Rows are points. To make a cloud, some directions were put in groups of two or more. Within a group, all points are equally far from the middle, so they leave a hole (a ring in 2 directions, a hollow ball in 3). The other directions are filled evenly. Then the cloud was stretched, turned, moved and blurred a little. Count the holes, and give their numbers of directions, smallest first.

Cloud (13 x 2):
[[ 37 -41]
 [ 20 -76]
 [ 18   5]
 [-31  61]
 [-49   1]
 [-23 -55]
 [ 18  -2]
 [ 29  12]
 [ 12  32]
 [ 10  -3]
 [ 34  52]
 [-56 -47]
 [ 14  46]]
Holes: 0

Cloud (21 x 3):
[[ 35  45 -52]
 [ 12 -32  46]
 [  1  77  -3]
 [ 24  24 -56]
 [-21 -51  40]
 [ 32  19 -90]
 [ 19   9 -46]
 [-40  10 -19]
 [-32 -27  11]
 [ 36 -18  17]
 [-56 -53   6]
 [ 32  29 -32]
 [ -3 -20  47]
 [-39   2  11]
 [  6 -76 -35]
 [ 15  -8  14]
 [-42 -22   9]
 [ 21  17 -87]
 [ -3  47 -64]
 [-13   3   3]
 [-28   9 -54]]
Holes: 0

Cloud (54 x 6):
[[-40 -33 -23  19 -27 -20]
 [-28  21 -75  58 -24  20]
 [ -3  22 -35 -29 -42  24]
 [ 34 -19 -31  34  55 -41]
 [ 66  -8  -4 -44  29  -4]
 [ 19 -17  19  34  40 -11]
 [ 57 -41  25   8  -5  65]
 [-23  29 -75  58 -52   1]
 [-47  73 -80   5 -42   0]
 [  8   6  46 -13  -5 -41]
 [  5  25 -79  48 -42 -34]
 [ 31 -38  10  31 -31  29]
 [ 22 -30 -14  59  43  25]
 [-58  -1 -66  11  10  40]
 [101  15  12  11  19 -27]
 [ 26   2 -53  39 -29 -40]
 [ 75   2  62  23  -9 -40]
 [ 37 -35 -76   7 -13   4]
 [ 43  -8  23  -2 -56  38]
 [ 71 -15 -56   7  42  -4]
 [ 30 -23  24 -42  33  17]
 [ 15  11 -57  63 -15  13]
 [ 66  27 -27 -20  52  31]
 [  6  27 -59  39 -34  24]
 [ 32  46  17  34  13 -23]
 [ 52   2  22  24  12 -13]
 [-17 -21  19  12   2 -37]
 [ -2  29  -8  13  63 -19]
 [ 26 -18  24  62  38  -5]
 [ 38 -18  74  14  21  27]
 [-14  -8  -8  53 -47  20]
 [ 29  33  21  23  12 -37]
 [ -1 -17 -24 -31 -37 -38]
 [ 45 -10  79  35   5  21]
 [-29  17  21   3 -45 -10]
 [-12  49 -15  22 -23  11]
 [ 57 -16 -17  47  80  45]
 [  8 -18 -83 -15  62 -12]
 [ -2 -15 -36  72  21  47]
 [ 26  18 -43  14 -61 -22]
 [  0  28 -83 -22 -24  -4]
 [ 46 -30 -69  11  17   0]
 [ 48 -32  25   5 -23  28]
 [ 55 -32 -36  20 -25 -12]
 [ 35  30 -18  13 -17  10]
 [ 25  50 -35 -38  22 -29]
 [ 22  31 -83   9 -44 -23]
 [-39 -45 -37  72 -29  22]
 [ 12 -62   3  -5   8 -46]
 [ 74 -38  31 -22  -5  14]
 [ 14  15 -10 -28  49  26]
 [ 46 -61 -84  29   4   6]
 [ 75  -6  39  14 -17 -48]
 [-66  28 -72  24 -23 -12]]
Holes: 0

Cloud (81 x 8):
[[-22  47 -70 -10  27  71  44  34]
 [-14  35  -1  36 -26  46 -90  21]
 [ 66 -59  21  37  26 -17 -40   5]
 [ 38 -71 -21  21  -8  20  17 -20]
 [ -5 -16 -21  36  24 -28 -26 -37]
 [ 26  37   9 -33 -23  46 -13  45]
 [ 25  33   4 -32 -44  21 -32  14]
 [ -3  -1 -32  23  75  61  42   5]
 [-18 -38  82  52  -9  58 -43   8]
 [  6 -12  62  33  -2  23  49 -28]
 [  2  29 -81  32  23  34  23  25]
 [ 14 -28  61  15  -4  -7  12 -51]
 [ 10  35 -30  17   0  58 -57  19]
 [ 14  49  34  -3 -62  23 -32  20]
 [  4  42 -42 -24 -27  30  33 -16]
 [-15  25 -19  41 -35  26  85 -43]
 [ 44  36  -1  -3   5  61 -42  64]
 [ -6   3  54  40 -60  74 -15  28]
 [-28  -8 -12   8  82 -10   7  33]
 [ 43   5 -12  36 -55  98  39  20]
 [ 48  -1  10 -22  -5   1  60  26]
 [ 14   5 -15  62 -24  44 -29 -22]
 [-11 -55 -34 -11 -22   3 -21  23]
 [  3 -23  15  50  47  83   8   1]
 [-18  17 -28   8  64  33  20 -12]
 [ 52 -45 -22   2 -34  60 -13  16]
 [-14  18 -70   2   1 -42  23 -24]
 [ 33   9  12  48   8  74 -32  62]
 [-13  37 -61 -29  11  54  26   7]
 [-35 -35  38  37  24  61 -24 -17]
 [-38  24 -63  14  27  39 -24  22]
 [ 30  -8 -13 -12 -45 -48  21   4]
 [  0 -60 -10  28  51  21 -13  -2]
 [  2  41 -52  22 -57  -7  13  25]
 [-30 -55 -51  22  21 -26  -4   0]
 [-33 -27  -7 -17  55 -31 -49  58]
 [ 48 -50  18 -17 -28  51  -4  -9]
 [ 15 -27  29   0 -94  27 -52  -7]
 [-28 -12  15  31   0  55  46 -39]
 [ 29 -35  19 -17 -56  59 -35   8]
 [-20 -14  -1  46  56  31 -38  -2]
 [-39 -13 -27 -29 -14 -24  39 -31]
 [-13  -9 -49  41 -31  38  67 -25]
 [-18  19 -14  13  20  97 -36   7]
 [ 47  41 -24  41 -51  30  26   4]
 [ 21 -25  48  39  40 -15 -58   7]
 [ 13  33   5  14 -18  54  28 -60]
 [ -6 -15  68  34 -27  32  26   4]
 [ 28  39 -13  21  31  60  18 -33]
 [ 11 -16 -47   3  56 -53  28  -7]
 [ 52  32  33  61 -37  31  28   7]
 [-44   6  73  16  12  49 -26 -36]
 [-10   8 -27 -34 -11 -10   9 -31]
 [ 40  20  34  63 -36  21  58   3]
 [-15  42  39  33  20  67 -77  22]
 [ 33   5  83  32 -59  87  -4  10]
 [ 23   1  93  25 -36  19 -10  -7]
 [ -1 -47 -47  55  17 -10  85 -22]
 [ 31 -36  69  29 -70  -6 -49   6]
 [-42 -27 -17  31  -7  20  54 -35]
 [  0  37   2 -29 -51  36 -38 -18]
 [ 57 -16   1 -15 -19 -24  46  -9]
 [ 33  -1 -25 -27 -40  71  28   9]
 [-13   4 -61  13 -34  47 -12  49]
 [  9 -27  89  -2 -41  30 -36   6]
 [ -9  37  27   7   0 110 -46  45]
 [ 32  -6 -39  24 -61  20  10  45]
 [ 17 -57 -48  33  43 -27  15   0]
 [ 33 -55  -4  52 -10  42  21 -53]
 [ 24  22   1   2 -58  -6 -66  18]
 [-13  19 -44 -46 -21 -42  -2  14]
 [ 39 -68  -6  27 -16 -28   3  11]
 [ 39  25 -36   6   3  71 -28  66]
 [-22  48 -13 -31 -24  59 -40   1]
 [ 45  10 -49  -2 -23 -10 -21  17]
 [ 10  39  91  28 -56  33 -62   1]
 [ -1  -3 -55  21 -64  30  28   8]
 [  1 -54  30  27 -17 -22  39 -26]
 [-28 -21  46  79 -11  26 -56 -25]
 [ 29  34   8  14 -66  78  32 -33]
 [ 27 -28  37  -1  44  50 -18  52]]
Holes: 2 (3, 3)

Cloud (89 x 9):
[[-56   8  21  -8 -12  35 -35  31  -8]
 [ 28  34 -15   9 -52 -30  66  21  -9]
 [ 59   4  14  28  50  38  61 -34 -23]
 [-52  20   8 -11 -28  44  28 -42 -11]
 [ 13  40 -55 -16 -18 -37   8  56 -56]
 [-15  80  48  14 -71  29 -14   9  24]
 [ 48   7 -33  24 -54  11 -22  44 -15]
 [ 63 -35  26   7  27  19 -17 -43  47]
 [-43   9  24  68 -14  13 -63 -10  29]
 [ 12 -17 -55  13  75  61 -45 -33 -51]
 [-25  -4 -50 -30   6  50  -2 -42 -29]
 [ 98   3  15  15 -11  48  13 -17 -19]
 [-25 -10  24   8  44  25 -37  13 -45]
 [ 25  29 -27  12 -31  14  83   3  37]
 [-31  16  -6 -42  -5  60  17 -42   9]
 [ 14  50  -7  57  24 -13 -42  21 -35]
 [ 86  31 -28  29  35  -7 -36  -7 -11]
 [ 32  11   6  48  -1  55  58  22   5]
 [-27   1 -41 -31   5 -24 -19  47   0]
 [ 41 -21 -13 -29 -37  14 -33  28  31]
 [ 30  -8  33  58 -58   7 -10 -36 -51]
 [ 56 -31 -34  10 -26  70  13 -40 -25]
 [ 10 -57  10  21  50 -41  -1   8 -25]
 [-10 -43  23  12 -50  12 -90 -19 -36]
 [ -2  15  34  56 -36  -8  22  49  70]
 [ -9 -30 -28  18  55 -36 -25  33 -60]
 [108  -7   6  12   0  17  30 -22 -33]
 [ -4  10  15  49 -37 -11  37  53  44]
 [ 24  38  -8  -4 -52  15  -8  39  58]
 [-22 -60  23  26  13  67 -11 -18  78]
 [-10  56  23  45  12   2  59 -31  -2]
 [-26 -51 -23  38 -21  23  12 -66  28]
 [ 14   3 -46 -16  70   8 -24 -17  32]
 [  7 -36  42 -35  42  29  23 -11  -4]
 [ 11 -18 -42  41  -4  37  40 -52  26]
 [ 25  14 -93 -39  16 -10 -21  16  -5]
 [ 60   7  50  -1  18  59 -13 -51  57]
 [ 59  32 -11 -17  64  62   6 -24 -45]
 [  2 -59  -2  -4 -21  75 -58 -38  -3]
 [ 38  11  -3   0 -22  30  32  43  92]
 [ 43 -26 -58  32  29  55  -9 -37  36]
 [  2 -12 -42 -32  45 -16  18  43  12]
 [-64  22   1  13 -33  29  41 -19  -1]
 [-30  -1  36  80 -31  28 -16  -2  50]
 [-11 -82  -1  15   6  27  -8  11  22]
 [ 74 -32   7 -11   7 -42  26 -20 -11]
 [ 36 -81  -3  33  31   5 -51 -61  -6]
 [ 33  22   2   2 -55  39  39 -25  71]
 [ 38 -20  13  44  26 -55  16  44 -32]
 [ 41  54 -51  -6  31  35   1  35  22]
 [ 63  13  39 -35  40  29  70 -18   9]
 [ 13 -12  48  -9  22  41  45 -63 -11]
 [-61 -34  27  41 -35  58 -25 -23  83]
 [ 45  43  34   8 -69  33   1  20  25]
 [105 -14 -12  36  33 -25  18  27 -32]
 [ 50  19  16  25 -49  67   4  -7 -10]
 [-38  12  75  40 -85 -13  31  -5  25]
 [ 27 -17 -16 -19  79 -19 -40 -13 -25]
 [ 56 -19  -1  14  30  36  37 -54 -79]
 [ 22 -16  -5   3  46 101 -38 -26  25]
 [ 20  20  34   1  35 -21  26  73 -15]
 [-15  20 -63  17  -4  17  44 -38 -36]
 [-15 -36 -79  11  53  32   0 -29 -62]
 [-12 -67  17  -3   7  26  15  23  50]
 [ 30  27  51  52 -49 -23  39 -12 -16]
 [ 24  41 -28  48  42 -37  11  32 -64]
 [-43 -24  -2  30 -34  80 -39 -24  40]
 [-34  10 -56  38  32  10 -21 -51 -41]
 [-48 -19 -14 -13   2 -39 -20 -44 -20]
 [ 41   2 -30  -5  86  18  44 -29  -5]
 [ 18  11   8  61 -68 -10  12 -26 -20]
 [ 50 -61  -7  38  49  52  -8 -57   2]
 [ -3  18  45  10  47  66  23 -24 -32]
 [-17 -42 -56  37  28  41 -71 -50   7]
 [-59 -24  30  22 -67   3  24   2  16]
 [ -8  39 -50  34  -8  47 -32   8 -29]
 [-29  -2  -8  29 -49   0  31  20 -38]
 [ 29  40  49  38 -17   5  70 -41  -7]
 [-32   7 -53  -4 -10  24 -14 -62 -57]
 [-51 -53  12   3 -33  40  23 -17  35]
 [ 22 -10 -10  28  -7 -45 -60  10  35]
 [ 65   0 -26   9 -21  -9 -13 -41  24]
 [-45  -2  24  36 -63  41 -47  27  35]
 [-27 -26   5 -36 -27  -5  50   2  73]
 [ 66  47 -53 -16  31  36  -1  34 -59]
 [-26 -30  29  -5 -22  16  19 -54 -35]
 [ 11  -2 -21  -8   8 -32  60  29  65]
 [ 68 -25   1  -2 -23 -35  -6 -24  15]
 [-58  -9  39  16 -63  18 -71 -37  25]]
Holes: 3 (2, 3, 3)
